Every row gives one point. To make a cloud, some directions were put in groups of two or more. Within a group, all points are equally far from the middle, so they leave a hole (a ring in 2 directions, a hollow ball in 3). The other directions are filled evenly. Then the cloud was stretched, turned, moved and blurred a little. Count the holes, and give their numbers of directions, smallest first.

Cloud (19 x 3):
[[ -3 -33  26]
 [-52   8  32]
 [-40  10  43]
 [-21  45  36]
 [ 34  31  16]
 [-17  46  36]
 [ 17  48  21]
 [ 31 -42 -14]
 [  7  24 -47]
 [ 19  25  29]
 [-44 -14   1]
 [ 29  -5 -53]
 [  4 -39 -28]
 [ 34  54 -33]
 [  4  32  35]
 [ -6  15  41]
 [-36 -29   1]
 [ 41  48  -3]
 [-17 -15 -31]]
Holes: 1 (3)

Cloud, 47 rows:
[[ 16 -27   7   4   1  -5]
 [-19  26  18  25  69  31]
 [ 38  27  18   0 -20 -15]
 [ 31 -30 -16 -22 -59  -8]
 [ 74  12 -13 -22  10   6]
 [  0  -5 -15   7  75   8]
 [-13 -44   7  29  -1 -16]
 [ -9 -55 -21  28  38 -24]
 [-53   5  13 -18  43 -23]
 [ 19 -60 -50  15  18  -6]
 [ 68   0  28  -7  13  -6]
 [ 29   1 -46  -9  50 -24]
 [  6 -45  27  26 -18 -38]
 [ 34  43  59   7  -5  -1]
 [ -7 -30 -18 -30   1 -11]
 [-46 -11  34 -18  43 -17]
 [ 33  -7  30 -29  -7 -10]
 [-36  34  89  12  28  46]
 [-14 -23 -33 -25  24  11]
 [ -2 -26  11 -43 -35 -57]
 [-20 -12  18  -1 -42 -72]
 [-45 -29  11 -17   0   6]
 [ 13 -30 -27  32 -26 -84]
 [-58 -25  28   5   4 -25]
 [-13 -20  14  49 -23 -19]
 [  3  -8 -34  -3  24 -20]
 [-47 -20  38   2  30  39]
 [-23 -42 -23  19  -5 -15]
 [ 61  20  31  22  -2 -17]
 [ 31 -30 -39 -29  52  -1]
 [ -2  36  60 -15  53  37]
 [-24 -36   3  12  59 -43]
 [-13   4  68  -2  42  56]
 [-25 -29  15 -17  35 -38]
 [-15 -28  10  72  -4 -69]
 [  4  22  -2  13 -27  28]
 [ 21  15  10  55 -10 -65]
 [ 12 -20 -61  -2  62  11]
 [ 36  29 -18  25  20   9]
 [ 29  38  26  17 -36 -14]
 [ -4 -27  15  68  17  -3]
 [-13 -20  13  65  57  -6]
 [-22  -9  38 -19 -19  -1]
 [-16  45  42   3 -40   1]
 [  8   3 -22  40  -1  22]
 [ 26 -24   1 -63   5  -5]
 [ 26 -17 -33  22 -21 -45]]
Holes: 0

Cloud (80 x 8):
[[-16  20  12  23  -6  -1 -49 -47]
 [ 31  -8 -17 -41  24  31 -13 -12]
 [ 34 -48  52   0  21  33 -20   0]
 [  7  26 -17  48 -28 -25   2 -41]
 [ 16 -18   5 -67 -71  21 -22 -14]
 [  2  36  -1  39  49 -55   6 -11]
 [ 17 -18  -6  12 -31  -7  33 -45]
 [ 34   5  43 -43 -36   9  -2 -25]
 [ 38   5 -61  10  28 -25  45   3]
 [-37  -3   8 -37 -20  12  33 -23]
 [ 94 -15  33  10 -39  36 -26  -9]
 [ 16 -17  37  35  16  26  -9  28]
 [ -6  19  34 -16  25  20  -2 -24]
 [-18  60 -18  30  44 -50  12  -3]
 [ 37  32   5  20  55  20  39   7]
 [ 53  46  34  17  12  38   1  14]
 [-32   7 -10  52  57 -30   9 -23]
 [ 46  -1 -52 -42 -50  -2 -38 -31]
 [ 26  67 -26  22 -17 -17  21 -10]
 [ 47  40  30  13   7 -38 -21  38]
 [ 74  48   1  17 -12  27  -6  -9]
 [-17  41 -47 -21  24 -48 -21 -22]
 [ 16  -6  -3  39  76 -33   8  -3]
 [ 71 -50  -8 -16  31  12  18  -1]
 [  9  58  31  19  -5 -32  21   3]
 [  8 -30  51 -12 -12   4  43  13]
 [-25  15  28  28  16  22  45 -28]
 [ 34 -30 -67 -32 -25 -12 -14  14]
 [  3   3  40  31  -7   4  -6  41]
 [-18 -26  -7 -33 -18  31   4 -29]
 [-14  50 -62 -32  20 -39 -16  10]
 [ 59  -8 -30  11   7  -2  51  -1]
 [ 39  36 -40 -11  -4  27 -10   9]
 [ 15   3 -17  -2 -65 -20   3  12]
 [ 32  11  16   0  41 -15 -44 -28]
 [  4  27 -80   3  30 -14   5 -15]
 [ 49  28 -34 -20 -28  12  26 -26]
 [ 88  28   3  20  -6 -19 -37  14]
 [ 12 -11  41 -56 -25  41 -13  -8]
 [ 46 -12 -25 -38 -74   2 -41  -4]
 [-11 -18 -22  14  38  -7 -11  21]
 [  6  14 -62 -47 -48 -42  27  -5]
 [-32  28 -50  -1  48 -26  14  -7]
 [ 40   7   2 -27  51  12   8  13]
 [ 25 -52  35  13   3  45  -5   3]
 [ 60 -28 -58 -27  -7 -14 -44  15]
 [ 14 -14  38  44  36 -23 -24   7]
 [-22  -1   5  28  27  41  -3 -42]
 [-10  60 -27  49  47 -22 -18 -34]
 [ 33 -42  50 -47  -4  23 -19   7]
 [ 95  -8 -22 -11 -22 -22 -51  -2]
 [ 32 -46 -54 -18   7 -32  21  -5]
 [ 42   0  11 -11  32  24  57  19]
 [ 47   9   6 -17 -21 -13 -32 -57]
 [-35  -1 -20  12  37 -36  -3  25]
 [ 47  50  38  47  21 -11  -3  -2]
 [ 50 -66   9 -10  12  16  28 -10]
 [ 30  20 -68 -63 -34 -13  -4  -8]
 [  0 -38  12 -16 -39  24 -33 -42]
 [ 54 -48  43 -59 -26  31  -2  11]
 [ 60 -29 -17 -25  35  10 -33   8]
 [ 83  -2  -3 -58 -42  13   1   3]
 [ -5 -37  18  12  20  18  33  16]
 [ 58   1  39  61  12  19   1  22]
 [ 35  23 -21 -14 -49  -5 -35 -52]
 [ 10 -10 -39  15   9  12  34  16]
 [ 21  23  -4 -35 -37 -32  12 -31]
 [ 73 -18 -29   9  15   9 -24  30]
 [-34  -6  18 -13   0   9  58  -1]
 [  7  70 -12  -4  29 -35 -20   6]
 [ -4 -16  10  19 -24  46  11 -29]
 [ 68  -7 -26   3  18  16 -34  28]
 [ 14   2   2 -12  29  23  68  -2]
 [ -4  57 -55   2 -22 -63   1  -3]
 [ 56 -11  -6 -19  51   8  20  16]
 [ 10  17  -1 -12  54   8  -9 -23]
 [ 61 -55 -12 -12 -45 -12 -31 -15]
 [ 48  23   0 -32 -11 -54 -22  -1]
 [ 16  -7 -74 -59 -19 -17 -24  21]
 [  9   5 -66  11  16   1   2   8]]
Holes: 2 (3, 4)
